Rows are points. Each copy is the shape, with its points in the same order, turned, moved and blurred by noise. Some copies are also mirrored. Which?

Shape (9 x 3)
[[ 0.15  0.45  0.51]
 [-0.17 -0.21  0.14]
 [ 0.39 -0.73  0.19]
 [ 0.19  0.41  0.47]
 [-0.28 -0.22 -0.34]
 [ 0.01  0.33 -0.14]
 [ 0.39 -1.01  0.27]
 [-0.84  0.28  0.43]
 [-0.36  0.48  0.04]]
Copy 1 (9 x 3)
[[ 0.05  0.63  0.29]
 [-0.43  0.06  0.02]
 [-0.16 -0.61  0.33]
 [ 0.07  0.61  0.23]
 [-0.35 -0.05 -0.51]
 [ 0.09  0.41 -0.33]
 [-0.31 -0.77  0.38]
 [-0.83  0.76 -0.15]
 [-0.24  0.66 -0.43]]
Copy 1 is: only turned
Copy 2 (9 x 3)
[[-0.38 -0.63  0.05]
 [-0.10  0.12  0.22]
 [ 0.57 -0.01  0.60]
 [-0.32 -0.62  0.07]
 [ 0.04  0.43 -0.14]
 [-0.10 -0.17 -0.35]
 [ 0.65  0.11  0.86]
 [-0.98  0.18  0.09]
 [-0.53 -0.09 -0.33]]
Copy 2 is: mirrored
Copy 3 (9 x 3)
[[ 0.42  0.46  0.08]
 [ 0.31 -0.41 -0.11]
 [ 0.16 -0.69  0.63]
 [ 0.39  0.36  0.09]
 [-0.04 -0.58 -0.36]
 [-0.02  0.06 -0.30]
 [ 0.21 -0.89  0.74]
 [ 0.84 -0.14 -0.73]
 [ 0.28  0.19 -0.57]]
Copy 3 is: mirrored

Shape (7 x 4)
[[ 0.62  0.26  0.08 -0.45]
 [ 0.44 -0.18  0.29 -0.32]
 [-0.67 -0.21 -0.02  0.24]
 [ 0.43  0.54  0.23 -0.14]
 [-0.63 -0.07 -0.20 -0.02]
 [ 0.84  0.64  0.52  0.08]
 [ 0.68  0.22 -0.35  0.31]]
Copy 1 (7 x 4)
[[ 0.77  0.15  0.42  0.03]
 [ 0.38 -0.18  0.61  0.12]
 [-0.67 -0.12 -0.05 -0.04]
 [ 0.55  0.39  0.19  0.30]
 [-0.50  0.02 -0.05 -0.33]
 [ 0.84  0.38  0.24  0.78]
 [ 0.72 -0.24 -0.33  0.22]]
Copy 1 is: only turned
Copy 2 (7 x 4)
[[ 0.56 -0.04 -0.65 -0.33]
 [ 0.46 -0.49 -0.38  0.04]
 [-0.46 -0.03  0.43  0.52]
 [ 0.57  0.22 -0.22 -0.35]
 [-0.56  0.07  0.15  0.14]
 [ 1.18  0.25 -0.23 -0.20]
 [ 0.43  0.45 -0.51  0.36]]
Copy 2 is: only turned
Copy 3 (7 x 4)
[[ 0.62 -0.44 -0.44  0.19]
 [ 0.60 -0.12  0.05  0.30]
 [-0.68  0.20  0.15  0.14]
 [ 0.32 -0.69 -0.36  0.07]
 [-0.53  0.23 -0.17  0.11]
 [ 0.54 -1.20 -0.20  0.21]
 [ 0.08 -0.61 -0.38  0.96]]
Copy 3 is: mirrored
Copy 4 (7 x 4)
[[ 0.31  0.36  0.26 -0.26]
 [ 0.26  0.10  0.38  0.17]
 [-0.78 -0.11 -0.15  0.67]
 [ 0.17  0.66 -0.04 -0.04]
 [-0.86 -0.07 -0.08  0.35]
 [ 0.67  0.82 -0.13  0.09]
 [ 0.37  0.05 -0.57 -0.13]]
Copy 4 is: only turned

Shape (12 x 8)
[[-0.43 -0.23  0.67  0.52  0.16  0.10 -0.27  0.35]
 [-0.46  0.22  0.11  0.07 -0.64  0.68  0.19 -0.68]
 [ 0.39 -0.04  0.03  0.19 -0.25 -0.41 -0.18  0.57]
 [-0.83 -0.31 -0.26 -0.12  0.08 -0.39 -0.98  0.16]
 [-0.34 -0.85 -0.16 -0.86  0.23 -0.09  0.65 -0.01]
 [ 0.68  0.13 -0.49 -0.30 -0.25 -0.12 -0.08 -0.19]
 [-0.30  0.02  0.37 -0.73 -0.23  0.02 -0.21  0.69]
 [-0.50 -0.25  0.47  0.34 -0.25 -0.75 -0.17  0.70]
 [ 0.34  0.46 -0.01  0.68  0.32 -0.52  0.52 -0.50]
 [ 0.97 -0.06 -0.66  0.25  0.45  0.18  0.25  0.14]
 [ 0.05  0.60 -0.56  0.17  0.02  0.05  0.47 -0.14]
 [-0.09  0.30 -0.09  0.71 -0.37  0.23  0.21 -0.01]]
Copy 1 (12 x 8)
[[-0.44 -0.59  0.98 -0.21 -0.12  0.02  0.04  0.29]
 [ 0.43  0.26  0.21  0.37 -0.66  1.00 -0.05  0.27]
 [-0.05 -0.29 -0.01 -0.42 -0.30 -0.74  0.15  0.31]
 [-0.88  0.15  0.11 -0.02  0.63 -0.04 -0.60  0.31]
 [ 0.38 -0.48 -0.11 -0.02  0.97  0.23  0.65 -0.35]
 [ 0.40  0.40 -0.45 -0.41 -0.31 -0.45  0.07 -0.19]
 [ 0.29 -0.08  0.43 -0.15  0.53 -0.23  0.16  0.87]
 [-0.57 -0.73  0.22  0.18  0.19 -0.60  0.10  0.60]
 [-0.14  0.05  0.21  0.33 -0.88 -0.60  0.35 -0.78]
 [ 0.06  0.39  0.01 -0.99 -0.51 -0.40  0.56 -0.63]
 [-0.06  0.52 -0.02  0.07 -0.63  0.04  0.61 -0.21]
 [-0.15  0.00  0.18 -0.07 -0.97  0.24  0.28  0.21]]
Copy 1 is: mirrored
Copy 2 (12 x 8)
[[ 0.16 -0.35  0.79  0.45  0.33 -0.09 -0.38  0.53]
 [-0.29  0.22  0.28  0.45 -0.23  0.31 -0.46 -0.86]
 [ 0.21 -0.07 -0.37  0.25  0.31 -0.04  0.11  0.67]
 [-0.10 -0.49  0.03 -0.55 -0.11 -0.40 -0.96  0.50]
 [-0.35 -0.23  0.28 -1.02  0.42  0.74  0.29 -0.08]
 [ 0.35  0.26 -0.79 -0.08  0.21  0.19  0.02 -0.16]
 [-0.21  0.50  0.22 -0.28  0.24  0.43 -0.42  0.79]
 [-0.36 -0.35  0.32  0.22  0.14 -0.43  0.05  0.99]
 [ 0.58  0.02  0.04  0.28  0.18 -0.68  0.73 -0.43]
 [ 1.14 -0.26 -0.53  0.02  0.32  0.43  0.42 -0.11]
 [ 0.51  0.30 -0.07  0.00 -0.44  0.03  0.34 -0.33]
 [ 0.23 -0.09  0.12  0.70 -0.36  0.05  0.08 -0.12]]
Copy 2 is: mirrored
Copy 3 (12 x 8)
[[-0.60 -0.15  0.15  0.58  0.64 -0.05  0.13  0.38]
 [-0.23 -0.86  0.21  0.39 -0.65  0.21  0.50 -0.17]
 [-0.01  0.41  0.06  0.24  0.13 -0.16 -0.60 -0.03]
 [-0.54 -0.13 -0.89  0.72 -0.17 -0.03 -0.40  0.84]
 [-0.81 -0.24 -0.37 -0.88 -0.47 -0.42  0.05  0.20]
 [ 0.55 -0.11 -0.21 -0.17 -0.52  0.01 -0.55 -0.08]
 [-0.61  0.34  0.30 -0.07 -0.40  0.10 -0.21  0.82]
 [-0.77  0.49  0.00  0.67  0.29 -0.51 -0.35  0.15]
 [ 0.61  0.15 -0.34  0.21  0.24 -0.44  0.47 -0.72]
 [ 0.60  0.07 -0.36 -0.66  0.36  0.45 -0.42 -0.41]
 [ 0.25  0.20 -0.32  0.01 -0.44  0.32  0.29 -0.53]
 [-0.02 -0.09  0.10  0.61 -0.03  0.34  0.13 -0.57]]
Copy 3 is: mirrored
Copy 4 (12 x 8)
[[-0.39  0.32  0.68  0.40  0.50 -0.09 -0.02  0.29]
 [-0.02  0.27  0.59 -0.80 -0.32  0.40  0.25 -0.03]
 [-0.16  0.22 -0.22  0.71 -0.17 -0.34  0.35  0.39]
 [ 0.14 -0.29  0.16  0.12  0.19 -0.69 -0.88  0.18]
 [ 0.31 -0.97  0.29 -0.38  0.41 -0.61  0.88  0.39]
 [-0.03  0.09 -0.67 -0.15 -0.40 -0.42  0.59 -0.05]
 [-0.21  0.06  0.29 -0.14  0.00 -0.73  0.24  1.16]
 [ 0.22  0.13  0.55  0.86  0.14 -0.38 -0.07  0.64]
 [ 0.54  0.71 -0.28  0.34  0.43  0.28  0.75 -0.44]
 [-0.42 -0.07 -1.02  0.19  0.28  0.06  0.84 -0.13]
 [ 0.35  0.22 -0.52 -0.24  0.03  0.50  0.49  0.17]
 [-0.09  0.39  0.08  0.14 -0.16  0.62  0.27  0.10]]
Copy 4 is: mirrored
